Rows are points. A path goes straight from each point to the next, and from the last back to the first. The post is the endless flat space through its rows: a point in 2 columns, a line in 3, a plane in 4, and so on, so that a path can go around it. Count how often the path circles the post. Going back the other way cancels.

Post:
6	31	31
13	-40	-34
Path (31 x 3):
50	1	8
43	1	27
20	4	-4
-10	85	44
-25	42	30
-3	-13	33
19	-4	18
26	4	1
26	-24	-75
-9	-46	-69
-8	-9	7
26	-38	27
42	8	34
25	-31	-64
-19	86	50
-11	15	21
3	-51	13
-24	-21	4
-39	31	-28
7	44	4
54	-61	-46
36	-25	37
13	-105	-27
-27	-26	-21
-5	2	-65
35	25	0
52	-4	26
16	-49	-3
-24	-17	-13
-18	55	17
17	55	-1
Times around: 0

Post (8 x 9):
-54	-28	-26	-11	-53	-70	-4	30	23
31	-27	-43	-34	36	-22	36	32	49
-15	-16	-17	-16	7	36	-18	33	47
-10	2	-49	9	-50	27	-37	16	51
-63	7	-24	36	-40	33	-6	-23	26
55	-47	3	-9	-13	-9	27	-23	-46
52	-4	9	15	-2	-12	-8	-37	-15
0	-30	51	25	-57	-44	14	-33	-12
Path:
-50	-18	5	11	-16	-20	-47	-28	36
-46	-13	-54	29	8	-23	13	-8	3
20	26	-4	68	-5	38	-12	-29	-13
44	-8	-42	-13	-11	-2	10	-7	-11
-10	-4	-61	1	-96	8	24	-50	10
-32	-24	-28	-23	-57	72	-64	20	48
-31	-62	-7	11	0	24	8	-15	-14
33	-41	-12	-1	-43	8	-12	49	11
-4	-6	20	-6	-5	7	39	23	27
38	-6	25	-35	-10	-98	-27	21	13
16	15	23	28	-84	-76	47	-47	23
4	-53	-30	-34	-8	-21	-2	57	-24
36	-67	-4	6	6	-80	23	28	-17
-48	-35	48	12	2	-41	-34	3	28
-31	-39	47	-7	10	33	68	-30	30
57	-27	-46	-49	-44	50	9	-2	-11
29	41	-40	-4	7	-22	-41	45	108
7	-30	-47	27	-28	13	22	3	-18
-27	-40	34	17	-56	-27	-88	30	54
12	6	-17	-5	-13	45	-57	-13	32
3	-23	34	-23	-21	25	9	-37	-6
-22	-22	-72	-6	-47	23	18	2	-24
-50	-57	23	-17	-31	-34	-1	33	-49
-6	4	-23	45	-29	-30	-41	-9	11
-19	-95	0	-12	-73	-1	15	37	-7
74	-23	-67	8	-17	1	29	-12	-12
13	2	-59	-22	35	-28	30	24	-4
25	-10	-62	-68	-13	-3	36	20	40
-11	30	1	21	-1	-49	29	-67	62
Times around: 0
